Every row gives one point. To make a cloud, some directions were put in groups of two or more. Within a group, all points are equally far from the middle, so they leave a hole (a ring in 2 directions, a hollow ball in 3). The other directions are filled evenly. Then the cloud was stretched, turned, moved and blurred a little. Count the holes, and give their numbers of directions, smallest first.
In the rows, 128 means zero.

Cloud (13 x 2)
[[121 174]
 [175 131]
 [ 78 163]
 [103  93]
 [ 65 149]
 [ 77 163]
 [112 174]
 [127 173]
 [145  93]
 [ 71 157]
 [169 147]
 [ 78 106]
 [170 112]]
Holes: 1 (2)

Cloud (20 x 3)
[[177  99 102]
 [ 91  78 141]
 [ 82 113 163]
 [152  90 179]
 [108 170  85]
 [145  68 144]
 [ 77 130  94]
 [152  71 141]
 [ 69 124 113]
 [ 84 150 162]
 [103  75 150]
 [ 70 124 136]
 [ 89  80 122]
 [152  92 181]
 [153  79 104]
 [155 180 176]
 [133  71 157]
 [121  95 182]
 [103 169 167]
 [115 125 191]]
Holes: 1 (3)

Cloud (29 x 4)
[[ 97  82 124  58]
 [144  99  71  97]
 [121 180 130  80]
 [132 113 136  42]
 [170 113 122  64]
 [120 110 154  48]
 [ 77 141 151 139]
 [159 150 137  71]
 [ 66 136  91  89]
 [111  74 168  80]
 [105 152  63  96]
 [164 145 147 130]
 [ 81 169 144  94]
 [151  61 149 116]
 [139  67 172 111]
 [156 152 141 138]
 [112  65 161  87]
 [102 130 185 105]
 [111  75 166  78]
 [181 112 143 104]
 [117 105  82  55]
 [ 89 116 119 160]
 [ 60 136 100  98]
 [147 150 140  61]
 [126  96  85 143]
 [ 62 154 114 103]
 [131 154 104 152]
 [100 153 168  81]
 [112  88 174  74]]
Holes: 2 (2, 2)

Cloud (49 x 6)
[[ 60 165 161 155 113 113]
 [ 60 134  65 125 151  97]
 [173 174 123 134 140 133]
 [164 121 116 142 113 178]
 [111  89 159 118 165 115]
 [ 88  91 104 146 148 181]
 [149 102  81 157 143 146]
 [ 86 154 100 144  49 166]
 [ 86 190 100  68 127 111]
 [ 86 187  80 108 108 105]
 [182 146 103 142 120  79]
 [124  86 144 109  99 130]
 [177 155 175 184 120 164]
 [ 54 116 106  68 158 135]
 [ 80  97 146 149 174 160]
 [139  74 108 114 122  65]
 [162 169 188 144 116 150]
 [ 83 138  93 185 111 170]
 [181  68 105 124  90 166]
 [ 88 174 125 167 164 140]
 [177  79  77 167 137 100]
 [139  59 165 162 162 133]
 [123  74 117 124  91  82]
 [167  63 118 196 131 123]
 [143 101  93  74 179 161]
 [ 38  85 111 170 111 133]
 [153  64  63  84 142 150]
 [110  42 124 159  76  97]
 [129  75 142 111 106 115]
 [ 67 200 106 119 161  99]
 [165  78 186 141 153 181]
 [ 68 117 146 128 148 107]
 [131  99 112 132 163  71]
 [141  77 111  87 193 111]
 [171  55  77 140 159  88]
 [136 107 116 126 188 165]
 [134 150 119 166 106 177]
 [167 117 136 186 140 161]
 [198  70  93 109 167 144]
 [ 81 142  91 104  90  91]
 [103 160  79  84  88 144]
 [ 90  73 107 102 104 118]
 [140 170 126 130 178 176]
 [206 142  82 126 144 112]
 [186 162  90 118 143  76]
 [126  95 114 139 116 198]
 [116 165 121 140 118  90]
 [ 93  56  82 108 120 106]
 [187  84  53  94 152 144]]
Holes: 1 (3)

Cloud (75 x 8)
[[129  78  84 113 107 172 170 214]
 [ 82 108  76  92  83  83 113 168]
 [ 62 140 140 149  74 138 132 104]
 [115 140  89 100 116 136 192 182]
 [183 117 128 122  95  72 204 165]
 [ 94 114 171 109  96 171 119 210]
 [ 96 127  97 130  76 203 101 153]
 [ 86 109 162 129 118 134  88 167]
 [170 156 187 182 123 139 116 139]
 [117 111  74  63 117 157 134 214]
 [111 101 148 114 191 113 118 141]
 [104  82 131 199 143 123 138 129]
 [160  72 114 116 116  51  40 194]
 [ 98 129 136 123 196 173  53 156]
 [113  75  97 104 128  98 114  92]
 [168  78 158 119 146 176  93  86]
 [ 88 156  73 128 175 130 166 158]
 [132  71 175 120 133 130 164 179]
 [134 131 132  91  87  71 165 101]
 [ 60 205 104 163  94 154  92 168]
 [ 70 113  73 118 149 125 146 153]
 [121 121 100  88  96 179 162 113]
 [152 108 141 113  73 147 107 187]
 [138 109 172  70  70 115  94 117]
 [131  45 151 114  77 105 121 196]
 [127 126 168  71  95  70 137 174]
 [ 95 116  85 119 115 113 112 147]
 [155  88  91  86  84  75  66  97]
 [129  89  76  61 109 160 111 114]
 [123 129 146 106  51 136 185 116]
 [129 170  96 141  71  76 107 152]
 [164 116 193  87  87 146 156 104]
 [ 88 110 149 129 124 126 225 165]
 [150  86 145 110 117 150  94 100]
 [114 106 147  71 129 152 118  82]
 [140  87  99 137  73  91  52 202]
 [ 59 128 123 104 127 163  35 131]
 [114 123  79 112  90 144  45 133]
 [113 128 137 161 139 112 159 162]
 [ 67 114 148 121 173 116 114  57]
 [ 78 119 122 104 182 105 204 169]
 [142  54 169  90  85  96 143 179]
 [195 108 101 121  95 145 108 151]
 [118 129 127 148  87 147 169  85]
 [130  76  84  96  53 165 157 145]
 [122 107 159 103 109 132 170 153]
 [ 50 116 147 105  69 114 184 174]
 [147 121 103  80 154 116 146 120]
 [139 148 136 107 166 142 144 104]
 [ 47 164 102  94 130  90 123 153]
 [159 158 120 149  52 133 123  89]
 [ 72  94 106 130  69 185 104 145]
 [ 81  69  66 175 129 128 139 146]
 [128 124 143  52  86  63 190 109]
 [110  99 136  85 130  91 138  76]
 [179 115 110 140 104 136  31 183]
 [116 128 111  96 110 196 125 178]
 [178 107 109  56 128  87 186 107]
 [125  92 158  94 129  91 193 158]
 [150 154 146 108 101 123 142 126]
 [142 165 175  66 157 154 139 167]
 [179  73 164 117 114 121 107 165]
 [133  82 185  38 134 139 100 142]
 [146  43  95  69  97 105 125 106]
 [ 65 130 121 169  63 108 126 133]
 [141 151 170 180  68  98  96 151]
 [170  94 181 144  58 120 169 103]
 [115 127 108  73  82 190 112 148]
 [136 106 104 149 113 199 147  85]
 [191 133  87 117 165 164  65 133]
 [ 75 159 101  92 133 156 100 174]
 [175  87 131 112  60 153  78 144]
 [105 119 110 138  99 185 146 194]
 [130 146 179 163 108 147 165 144]
 [147 133 185 107 181  97 157 130]]
Holes: 0
